Each row is a point. Two turns around zero, p and q, are shown by what they do to some points. Where does a point land after both, in the order given? Backwards means that the second turn is done in reverse. Each puzzle has new turns, and all numbers are rounded.

Turn p:
[  0 -49  24] => [ 30 -39 -24]
[-21  46  38] => [-59   3 -22]
[-10   2 -19] => [ 8 20  0]
[ 31   1 -44] => [22 17 46]
Turn q:
[ 25 -31  29] => [-12 -22 -43]
[  1 -23 -12] => [ -5  19 -17]
[ 29  -4 -14] => [ 25   4 -20]
[-54  58  -4] => [-6 -1 79]
Where do these land?
p, then q backwards: [-6 33 34] => [-23 -29  30]
p, then q: [ 11 -17  13] => [ -5   7 -22]
q, then p: [-38  13  14] => [-13 -12 -39]
q, then p backwards: [ 33 -29 -61] => [-59 -20 -42]

Turn p:
[87 -9  8 15] => [  4  69 -40  39]
[  6 -16  -3 -29] => [ 22  13  -2 -22]
[-29 -32   0  21] => [ 24 -39  -5  13]
[-32  38  17 -13] => [-25 -11  45 -14]
[-31  19 -22   6] => [-25 -31   2 -16]
Turn q:
[-49  12   6   6] => [-23  19  42  -1]
[-45  20  18  30] => [-4 37 47  9]
[ 30 -26 -34   0] => [-10  -5 -51   5]
[-48 -10  45   1] => [-9 -7 59 29]
[ 65 -16 -23 -38] => [ 14 -45 -62 -19]
[ 15  25 -22  -7] => [  5   7 -16 -33]
[33 -6 11  8] => [ 28  -7 -19  10]
Where do these land?
q, then p backwards: [ 32  15 -12  17] => [ 23 -27 -14 -14]
p, then q: [-17  27  19  17] => [ 0  6 28 29]
q, then p: [-28  26  -3  -6] => [ 4  8 37 -9]
p, then q: [  2   6  -1 -23] => [  4 -15   9 -16]
q, then p: [-13  21  39 -12] => [25 27 20 21]
p, then q: [ 24 -97 -42   6] => [  -2    6 -105  -28]

Turn p:
[ 89   2  52  21  -7 -28] => [-10  89   5  28 -50 -25]
[-36 -23  40  -9   8  50] => [-31 -24  54 -30  -5  26]
[-17  13  31  22 -40 -18] => [26 14 37 36  8 16]
[ 41  12 -44  18  15  -3] => [-18   5 -55  21  -5 -21]
[-39 -43 -29   0   8   4] => [-12 -29   6 -25  49 -14]
[ -2   6 -24  24  -4 -16] => [  6  -7 -15  26  17 -14]
[ -6  14  -1  15  22 -18] => [ 12 -15  -1  13 -12 -25]
[-33  14   3 -31 -15 -42] => [ 62  -5   7 -13  12   5]
[  3   5 -29 -60  14  70] => [-33 -29 -38 -57 -15  52]
Turn q:
[ 31 -32 -25  23   4 -21] => [ 21 -34   5  13  -3  42]
[-12  31  50  26 -15 -18] => [ -8   2 -60 -26  11 -18]
[-27  25 -29 -23 -37 -18] => [-30  47 -12  29  -7  16]
[ 24  33 -18  37  34  36] => [ 21  -2  16 -54 -46   8]
[-11 -45  14  30   3  37] => [-26 -57  19 -12  -3 -16]
[-43   8 -16 -18  32 -20] => [ 12  18  -4  39 -31 -31]
[ -1 -46  50 -56  30   3] => [ 24 -17  28  24  57 -56]
[ 37  25 -27 -19 -51   2] => [-16  42   9 -13  21  55]
Where do these land?
q, then p: [ 39  45 -45  29 -10  -2] => [-19   2 -19  -9 -14  74]
q, then p: [-37 -12  -9 -28 -28  32] => [ 30 -32  44  15   0  -7]
p, then q: [57 10 22  6  0 -5] => [-28  36 -32 -14 -15  20]
q, then p: [-13  -6   7 -12  32  28] => [ 28  30  19  -1  -3 -14]
q, then p: [ 31  30   5  64  -1 -13] => [-20   9 -44 -38  25  40]
p, then q: [-57 -44 -26 -48  11 -20] => [ 61   5  47  31  35 -23]
q, then p backwards: [ 35 -12  15  37  -8  -4] => [-30   8 -26 -32   1  19]
q, then p: [-55 -11  31 -50   4 -18] => [ 33 -16  -1  45   2 -60]

Turn p:
[ 26  19 -36  10  32  26] => [ 27  48 -28 -12 -12   2]
[ 29  28  20  14   7 -39] => [-33   7 -35  37   6   6]
[-12   5  27 -20  29 -23] => [-48   4   5 -10  -2  15]
[-18  18  16  20  -3  26] => [  8 -17  -7  -3 -40   2]
[ 17  -7  27   8 -18 -39] => [-28 -22 -11  30  23 -12]
[ -5 -42 -18 -30   2 -27] => [-12  11  37 -10  44 -10]
[ 21 -21 -31 -23 -14  33] => [ 45   5   0 -28  29   0]
[-44 -29   7   0  10  16] => [ -6 -11  39 -28 -22 -17]
[-13  30 -12  20 -44  25] => [ 46 -24   0  25 -26  14]
Turn q:
[-30  12  -4  32  19  -5] => [ 14  -7 -12   6 -45   0]
[ 30 -44 -44 -17 -30 -10] => [-11  34 -31 -25  47  32]
[  6 -21  -8 -16   0  25] => [-10 -16 -15 -15  25  -2]
[ 10  22   5  49 -47 -11] => [55 20  6 37  2 22]
[-27  16  29  -1   0  -8] => [ 13 -10  31  -5 -23  -9]
[-22  35   5 -19  34   8] => [-31 -30  19   9 -32  -7]
[ 33 -18  17 -29  24   1] => [-31   9   3  -7  26 -36]
Where do these land?
q, then p: [-27  22  19  -4 -20  48] => [-10 -14  -7 -30  26 -49]
p, then q: [-22 -13  27  11 -24 -26] => [ 32  11  -8 -31 -15 -18]
p, then q: [-24 -36   1  -5 -11   9] => [ -3  17  23 -22   7 -28]
p, then q: [ -2   7  33 -15 -21 -10] => [  9 -14 -25 -30  -1  -8]
p, then q backwards: [-15  -8 -24  16   4   7] => [ -4   4  25  12  -1 -20]
q, then p backwards: [ 25   1 -29 -11 -11 -19] => [ 13  18 -10 -21  20 -26]
p, then q: [ 97  27 -17  13  19  10] => [-56   7 -49  49 -20  52]
p, then q backwards: [-18  27  11   5  37  -9] => [ -9  14 -27  -7  23 -33]
p, then q backwards: [-12 -28 -21 -11  28  -8] => [ 10 -13  21 -25  -4 -31]
